Each row is a point. Each copy is the shape, with its points in the same order, stretched, turned, moved and blurred by noise. Is it also mirrored, or only turned?
In the rows, 128 means zero.

Shape (7 x 2):
[[149 130]
 [150 121]
 [151 103]
 [ 14 121]
 [152  93]
 [151 136]
 [139 117]]
Copy 1 (7 x 2):
[[100 116]
 [109 116]
 [129 101]
 [173 214]
 [128  97]
 [101 121]
 [121 123]]
Copy 1 is: mirrored
Copy 2 (7 x 2):
[[141 128]
 [132 126]
 [119 117]
 [ 86 249]
 [114 112]
 [146 126]
 [128 130]]
Copy 2 is: only turned
Copy 3 (7 x 2):
[[151 126]
 [146 120]
 [133 109]
 [ 48 214]
 [127 102]
 [157 130]
 [131 125]]
Copy 3 is: only turned

Shape (6 x 3):
[[ 97 176 118]
 [ 98 159 186]
 [110  91 119]
 [181  81 136]
 [172 161 102]
 [121 155 164]]
Copy 1 (6 x 3):
[[ 86 109 147]
 [159 109 191]
 [128 168 115]
 [191 141  90]
 [131  86  86]
 [147 101 162]]
Copy 1 is: mirrored
Copy 2 (6 x 3):
[[165 156 115]
 [124 202 151]
 [140 100 164]
 [ 79 107 129]
 [123 140  73]
 [123 181 126]]
Copy 2 is: mirrored
Copy 3 (6 x 3):
[[137 193 103]
 [200 176 114]
 [128 113 101]
 [124  83 166]
 [ 99 160 165]
 [173 162 129]]
Copy 3 is: mirrored

Shape (7 x 4):
[[143 131 121 154]
 [ 98 187 202 144]
 [177 122 138 116]
 [ 64  91 144 123]
 [142 145 140 120]
 [ 80 107  95  65]
 [138 104  93  92]]
Copy 1 (7 x 4):
[[125 124 138 132]
 [166 188  84  58]
 [157  95 146 132]
 [ 79 105  97  63]
 [148 126 110 116]
 [ 87  77  45 116]
 [117  77 115 150]]
Copy 1 is: only turned
Copy 2 (7 x 4):
[[152 118 113 129]
 [108 125  33  42]
 [142 109 135  76]
 [ 53 112 104 129]
 [129 125 113  80]
 [ 61 159 159 131]
 [121 136 167 126]]
Copy 2 is: mirrored
Copy 3 (7 x 4):
[[163 124 150 145]
 [143  89 144  50]
 [147 141 199 145]
 [ 62 137 105 139]
 [148 137 170 115]
 [ 91 192 124 132]
 [126 176 160 159]]
Copy 3 is: mirrored
Copy 4 (7 x 4):
[[132 106 148 111]
 [118 189 138 144]
 [167 122 127  91]
 [164 125 124 185]
 [145 132 121 112]
 [168 107  64 165]
 [170  93  98 121]]
Copy 4 is: mirrored

Shape (14 x 8):
[[120 175 113 171  85 130 116 191]
 [150 141 123 108 181 131 142 147]
 [ 92 164 146 197  71 167 102 186]
 [143  68  79 120 132 144  79  86]
 [141  95 150 110 164 129 166 189]
 [146 102 158  90 100 114 103 140]
 [122 183 134 162  88 145 168 166]
 [126 129 118 142 119 104 115 169]
 [ 98 158 128 126 109 160 117 187]
 [136 140 175 123 162 126 147 161]
 [ 87 133  86 169  87 137 112 146]
 [ 88  59 107 162 116 127  74  90]
 [138 150 174  71 143  80 107 164]
 [ 85  80  98 114 110 124  95  98]]
Copy 1 (14 x 8):
[[114 204  84 151  95 165 125 178]
 [131 138 121 136 185 148 120 124]
 [118 208  77 180  75 171 155 152]
 [129  48  51 173 171  88 121  95]
 [131 144 171 175 175 162 135 156]
 [148 121 138 188 133 116  80 113]
 [135 201 122 119  83 184 151 172]
 [121 163 110 158 136 124 109 160]
 [ 94 180 115 174 113 164 127 136]
 [147 179 157 156 157 153 133 127]
 [ 98 146  73 146  96 121 149 151]
 [125  91  61 185 139  58 149  95]
 [137 174 170 160 162 116  63 112]
 [102  81  93 167 128  66 126 103]]
Copy 1 is: only turned
Copy 2 (14 x 8):
[[164 115 196 136  78 177  88 162]
 [145 155 137 107 162 130 116 140]
 [137 120 214 162  62 210  80 116]
 [ 48 109  73 137 159 174 121 151]
 [121 169 158  90 168 172 155 122]
 [ 71 103 138  91 124 160 155 116]
 [164 134 163 124  65 179 104 127]
 [123 118 166 130 122 151 137 156]
 [125 146 192 122  85 171  85 134]
 [142 145 164 102 144 149 136  99]
 [120 133 160 166  80 178 103 166]
 [ 45 104 111 191 144 175 143 131]
 [112 104 180  83 133  91 157 129]
 [ 44 137 109 158 116 145 136 148]]
Copy 2 is: only turned

Shape (15 x 9):
[[186 163 149 156 116 116 119 128 100]
 [140  84  85 126 142 118 105 135  88]
 [192 143 160 146  87 136 204 135  83]
 [171 173 137  61 105 123 126  76 129]
 [112 122 148  71 100 156 156  84 134]
 [120 123 125  61 130 124 114 168  80]
 [173 107 125  67 156  91 170  94  73]
 [107 177 117  80  85 135 112 107 101]
 [107 132 161 134 101 156 166 147  95]
 [149  99 104 141 135 166 111 142 143]
 [100 185 139 136 140 145 180  82  95]
 [140 135  90  57 102 125 168 103  90]
 [102 110 152 141  72  97 116 158 130]
 [104 178 100 144 163 177 207 159 102]
 [121 110 117  53 155 178 104 111 104]]
Copy 1 (15 x 9):
[[147 118 169 157 163 148 176 108 125]
 [148 126  93 138 166 131 115 108 168]
 [161 115 132 184 169 158 205 169 124]
 [ 86 145 148 172 109  76 134 144 110]
 [ 96 143  85 160 101 125 120 176  89]
 [124 140  85 106 163  84 130 141 125]
 [124  94 101 178 183  83 111 155 143]
 [ 86 184 128 145 129 112 136 135  98]
 [123 137  96 133 149 175 172 159 100]
 [130 121 105 134 110 153 154 111 162]
 [ 51 142 121 161 175 169 147 156 109]
 [105 163  95 182 156  90 128 167 141]
 [183 148 146 124 129 172 125 157 100]
 [ 64 136  95 127 177 171 198 160 156]
 [ 79 125  60 125 102  84 118 108 133]]
Copy 1 is: only turned
Copy 2 (15 x 9):
[[192 136  79 136 118 166 109 154 158]
 [102  87 123 108 145 153 102 163 142]
 [217 115 101 167  94 128 165 209 185]
 [155 159 114 114 145 196 206 143 146]
 [122 119 143 144 107 154 221 154 115]
 [ 93 121 131 101  89 186 144 178 163]
 [156 100 132  70 149 181 190 199 168]
 [114 135 101 160 115 202 175 128 145]
 [139  99 117 170  48 131 153 177 144]
 [112 114 140 127 125 119  96 132 140]
 [168  84 133 159 108 196 160 135 149]
 [122 109 147 131 150 182 208 177 179]
 [114  96  69 138  73 117 146 139 121]
 [155  90 169 170  81 161 117 137 207]
 [ 83 130 177 111 108 194 154 164 120]]
Copy 2 is: mirrored
Copy 3 (15 x 9):
[[143 132 195 125  82 126 147 191 126]
 [161  82 169 129 146 114 121 113 168]
 [150 116 154 126  33  80 186 198 108]
 [145 153 148  44  62 176 142 127 124]
 [119 118  95  57  84 139 150 136 123]
 [136 122 179  53 138  94 145  95 145]
 [188  79 174  60  83 160 153  87 121]
 [ 88 139 142  67  86 111  99 126 140]
 [ 99 104 133 111  97  65 148 183 114]
 [171 126 125 138 149 112 140 156 153]
 [103  92 123 111  93 110  78 156  68]
 [145 114 130  74  76 110 125  76 138]
 [ 87 127 161 144 115  90 191 163 154]
 [148 116 106 150 146  39  78 126  62]
 [155 107 128  22 142 137 103 111 148]]
Copy 3 is: only turned

Shape (15 x 11):
[[ 86  54  93 145 165 159 123 135 104  70 129]
 [ 74 139 181  91 146 124 169 105 155 143 116]
 [106 108 109 159 204 186 117 133  78  77 159]
 [ 93 173 146 107 148 123 154 160 153  96 111]
 [ 91 113  98 156 159 170  75 133  83 128 143]
 [144 126 108 154 165 116 177 125  92 156  96]
 [126 154 163  61 129 123 170  83 184 139 113]
 [188 118 135 105 115 136 153 142 132 159 104]
 [108 141 162 101 167  79 115 126 156 115  97]
 [147 116 150 146  99 138 152 171  60 148 101]
 [125  96 102 126 164 140 146 194  93 167 140]
 [190 144 120  89 106 116 178 140  88 157 127]
 [103  94  62 209 141 165 117 153  99 108 162]
 [148 140 125  76  96  80 174 128  90 157 129]
 [108  84 143 174 170 143 115 128 120  89 197]]
Copy 1 (15 x 11):
[[ 70 117 144 131 142  88 122 202  43  70 168]
 [ 96 113 145 116 120 119 191  64 103 141 141]
 [ 92  96 164 189 171  85 122 201  35 122 157]
 [141  50 158 126 110  82 143 109 111 127 102]
 [ 93 146 150 175 151  90  78 172  82 123 163]
 [ 70  83 108 167 124 159 143 162 130 104  80]
 [133 131 154 108 130 173 201  53 145 111 106]
 [115 141 121 132 116 153 155 151 131 102  39]
 [105  69 158  81 118 159 126 111 117 152 123]
 [ 95 127  91 142 125  91 132 154  97 133  39]
 [106 112 119 190  83 124 117 189  63  98  88]
 [154 119  88 171 121 190 171 125 114  93  28]
 [109 147 110 162 147  61  91 225 109 101 162]
 [161 124  72 143 114 199 165  92 101  97  73]
 [128 154 122 125 156  99 145 201  46 166 189]]
Copy 1 is: mirrored
Copy 2 (15 x 11):
[[ 83 170 129 120 209 135 157 118 137 159 122]
 [121 110 115 122 118 111 144 124 166 119 219]
 [125 174 117 144 202 112 210 148 111 160 135]
 [131 127  73  98 103 159 128 132 138 145 219]
 [100 146 128 157 170 136 183 178 136 166 116]
 [115 146 118 152 133  89  96 124  87  81 118]
 [150  91 128 137 124 138 118 119 166  86 232]
 [159 119 177 127 127 133 110 144 112  93 149]
 [110  97  68 100 123 166 134 127 150  89 189]
 [102 131 202 119 126 108 103 163  90 121 136]
 [124 152 149 116  88 129 182 125 106 147 106]
 [122  90 189 150  87 126 112 113  74  85 176]
 [118 165 117 144 175  96 153 142 108 202  53]
 [ 82  69 170 153  66 132 109  88  94  87 194]
 [120 108 109 109 181  85 232 125 127 176  99]]
Copy 2 is: mirrored
Copy 3 (15 x 11):
[[ 99  66 115 123 129 109 153  78 126  90 129]
 [138 195 163 121 163 133 164  93 162 165  96]
 [ 49  57 127 167 115 105 149  86 157 109 160]
 [130 133 182 125 122 142 124  87 184 154  96]
 [ 53 104 135 138 136 137 115 114 149  64 161]
 [147 142 172 102 101 114 141 130 143 123 170]
 [173 197 150 121 188 119 128 120 155 204 102]
 [166 135 209 117 159 115 107 143 112 144 149]
 [164 168 150 137 126 116 122 132 167 120  84]
 [123 126 212 119 113 166 149 135 121 105 155]
 [136 117 202 130 133 130 128  82 151  76 168]
 [181 157 189 130 148 161 113 138 142 152 179]
 [ 45  61 141 125 100 117 108  83 109  76 184]
 [199 195 161 117 142 189 114 136 155 134 162]
 [ 55 100 122 195 120  84 139  82 101 120 154]]
Copy 3 is: only turned
Copy 4 (15 x 11):
[[154 129 144 173 137 111 117  93  33 127 134]
 [128  66 115 145 138  91 116 124 163  88 104]
 [171 175 132 192 153 106 132  55  63 131 141]
 [110 102  67 164 174 118  88 125 119  86 134]
 [148 192 131 165 104  93 172 115  81 134 124]
 [142 129 126 168 161 154 109 118 142 176  95]
 [116  74 141 135 150 138  91 140 184  67 121]
 [151 105 121 123 152 187 109 162 138 124 128]
 [133 110 114 158 154 104  89 155 133  73  88]
 [155 122  81 122 151 158 163 142  95 162 104]
 [184 137 103 148 159 115 111 153 100 163 154]
 [140 132 127 108 192 181 103 147 147 138 132]
 [149 182 102 156 108 120 121  82  58 178 142]
 [131 130 131  97 194 133 104 156 148 132 106]
 [188 149 129 142 116 100 106  69  79 116 113]]
Copy 4 is: only turned

Shape (16 x 12):
[[148  93 152 106 127 118 158 148  95  92  99 138]
 [102 104 170  81 159 149  99 158 113 129  96  96]
 [181 106  94 130 111 151  76 142  86 179  92 170]
 [134 154 123 151 107 121 122 147 112 175 155  78]
 [ 92 140 114 142 151 130 131  78 121 165 141 127]
 [156 105  76  93  98  88  66 151  96 178  87 135]
 [ 95 117 119 131 180  92 163 160  98 106 138 120]
 [111 184 108  73 146 148  87  88 112 112  82 122]
 [162 117  90 111 187 166 131 156 168 160  91  90]
 [ 95 145 139  97 126  82 130 142 162 188 167 178]
 [124 182 123 165 153 111 155 115  88  98 144 136]
 [116 128 100 165 143 165  77 118 176 181 175 100]
 [170 113 175 135 146 138 139 121 135 170 122  98]
 [133 154 161 160 184 146  92 118  95 113 114  82]
 [128 102 166 162 121 129 136 146 107 131  68 171]
 [112  96 134 139 159  82  76 145 112 109 105 107]]
Copy 1 (16 x 12):
[[122  62 149  84 145 139 135 166 142 112 124  82]
 [159  89 109 159 123 169 142 193 190 118 160 103]
 [165 127 157 109 181 179  73  81 126 134 146 190]
 [120 143  76 142 114 169  75 101 106 111 130 132]
 [109 142  95 140 113  81 153 107 130 125 135 164]
 [184 133 130 147 219 215  78  90 133  93 137 138]
 [ 95 121 130 100 135 106 127 171 172  88 152  70]
 [177 141 134 157 109 160 186 158 122 109 155 129]
 [118 130  80 150 176 190 140  87 147 161 195 110]
 [100 155  90 133 106 148 121  79 182  85  82 136]
 [109 147 143  65  84  86 138 147 109 112 121  94]
 [101 177  95 206 123 140 104  66 128 179 135 168]
 [134  94  65 109 118 131 128  89 128 154 135 117]
 [158 132 118 105 101 115 134 166 125 163 153  86]
 [138  85 123  36 155 126 120 192 138 133  95 138]
 [165 121 151 124 172 128 117 180 155 128 126  52]]
Copy 1 is: mirrored
Copy 2 (16 x 12):
[[149  67 131 151 152  51  99  59 138 166 160 136]
 [112  82 109 138 158  75 105 155  79 154 161 143]
 [ 80 118 124 202 103  77 100 149 153 160 117 144]
 [163 131 122 175 113 178 125 151 118 112 162 145]
 [110 136 100 128 101 177  93 156 123  88 133  82]
 [ 89 112 100 210 139  74 100 162 146 122 216 175]
 [145  51  69 106 154 138  96 103 134 125 196 178]
 [107 112 117 116 151  67 151 192 121  57 130 105]
 [ 77  98  56 167 177 126 184 153 109 161 150  87]
 [133 153  83 187 180 171  59 139 116  84 137 160]
 [155  82 134  90 124 151 126 101 154  84 114 152]
 [ 94 202  96 158 103 200 133 202 111 140 119 121]
 [106 113 124 174 118 137 116  65  84 156 117  86]
 [ 84  76 143  81 104 125 146 126  96 128 115 138]
 [ 84  58 168 151 157 116  71  79 152 151 114 106]
 [ 68  70 114 115 144 101 101 118 121 138 209 182]]
Copy 2 is: mirrored
Copy 3 (16 x 12):
[[135 178 115 121 173 112 178 152  95 144 107 118]
 [113 161  82  85 137  94 161 127 125 118 133  54]
 [155  83 125 199 126 106 179 134  82  76  61  52]
 [ 89 114  96 160 103 103  83 135 150 116 123 117]
 [111  79 147 115 124  93 112  77 141 165 129 113]
 [163  65  87 151 129 115 140 154 138  91  10  66]
 [124 143 147  71 145  87 121 101 132 114 154 177]
 [171  93 106  86 116 144 103  71 120 167 124  65]
 [ 96 120 179  84  80 164 167 141 110 113 153  88]
 [139  66  99 155  83  69 196 116 189 143 121 165]
 [147 139 143 129 136 110  90  62 125 140 168 176]
 [ 96  67 173 171 102 119 145 111 185 112 160  69]
 [ 74 182 122 152 101 105 143 132 121 157 118  88]
 [115 183 122 118 126 111  91  56 121 108 157  76]
 [107 143 103 158 175 116 199  81  84 101  93 103]
 [135 145 119 106 170 112 132  84 165  90  77  83]]
Copy 3 is: only turned
Copy 4 (16 x 12):
[[140 100 143 144 116  84 103 136 105 184  96 132]
 [134 175 129  88 100  68 146 188 197 188 102 151]
 [170 108 130 120  64 160 156  99 140 157 132 120]
 [190 121  63  71 127 130 151 145 118  62 149  67]
 [155 142 130  90 150 159 123 113 112 102 131 118]
 [118  88 112  41  61 127 198 106 115 165 126  95]
 [161 117 114  94 144  84  84 156  54 140 154 115]
 [107 145 214 112 115 115 146 183 167 133 147 147]
 [195 173 175 122  66  93  91 154 123 131 113 103]
 [108 153  88  92 111 155 208 159  23 106  86 145]
 [180 106 135 151 165 112  89 151  67  93 202 121]
 [175 177  92 111 115 129 143  89 147  47 139 114]
 [203 162 119 145 132  96 156 139 142 138 100  99]
 [189 171 126 138 164  61 120 167 181 127 219 114]
 [132 136 114 173 127 121  99 105 128 207 133 103]
 [116 142  90  87 132  45 150 110 126 179 178 101]]
Copy 4 is: only turned
